Each point is reached from the start by the listed moves, each made 0, 1 or 2 times, or once backwards (-1), plus a little noise. Say if it took an odd or an even number of moves. Then give how often each move was made.

Moves:
(1): [-35 -16 -18  -8 -27]
(2): [ -3  25   1  47 -21]
(3): [ 33  35  -8 -27 -10]
Start: [-6 16 -5 37  6]
Points:
[ 24  76 -12  57 -23] -> even (0, 1, 1)
[-43  25 -22  73 -43] -> even (1, 1, 0)
[-77  11 -37  70 -69] -> odd (2, 1, 0)
[ -9  81 -55  12 -86] -> odd (2, 1, 2)
[-106  -79  -32    3  -17] -> even (2, -1, -1)

Moves:
(1): [-26 -18 -20  16  13  17 -10  11  12   2  -2  -4]
(2): [ -5  13 -11 -21   7  13  -1   6   2  20  -7 -18]
(3): [  5   1   3   2   7 -21 -14  -9  -2   1   1 -11]
(4): [ -7   2  -5 -16 -15   1   6   0  -3  11   9  -1]
(5): [ 18   1 -13  13  12 -15  26  25   4  -1  -3  -8]
(6): [ -7  -8  -6   6  -7 -11  11  -2 -12   7 -12   6]
(7): [  9  -2 -20  15 -12  11  -8  -6  -9  27   2   7]
(8): [-10  10   3   8   3   5   0   1  -5  -2  10   4]
(9): [ -2  -3  -6  -6   1  10 -11   6   4   7   2  15]
(10): [ -2  -3  -7  -7 -13  -5  -2  -8   7   0  -3   2]
(11): [-14  -1  -1   3   6  -1  -4 -16   9  10   0   0]
Start: [-2 -1  2 -5  1 -5  5  3  3  7 -1 -4]
Points:
[-49 -34 -31  20 -77  23   3 -23 -17  16   8  34] -> even (1, -1, -1, 1, -1, 1, 1, 1, -1, 2, -1)
[ -25  -23 -121   29    8   76   23   75   -1   99  -30  -26] -> even (2, 2, -1, 0, 1, 1, 2, 0, 0, 0, -1)
[ 85  37 -52  19   4 -42  12  42 -32  73   5 -23] -> odd (-1, 1, 2, 0, 2, 0, 2, 1, 1, 0, -1)
[-52 -31 -69 -34 -34  33 -38  -7   7  68  -2 -46] -> even (2, 1, 1, 2, -1, 0, 1, -1, -1, 1, -1)
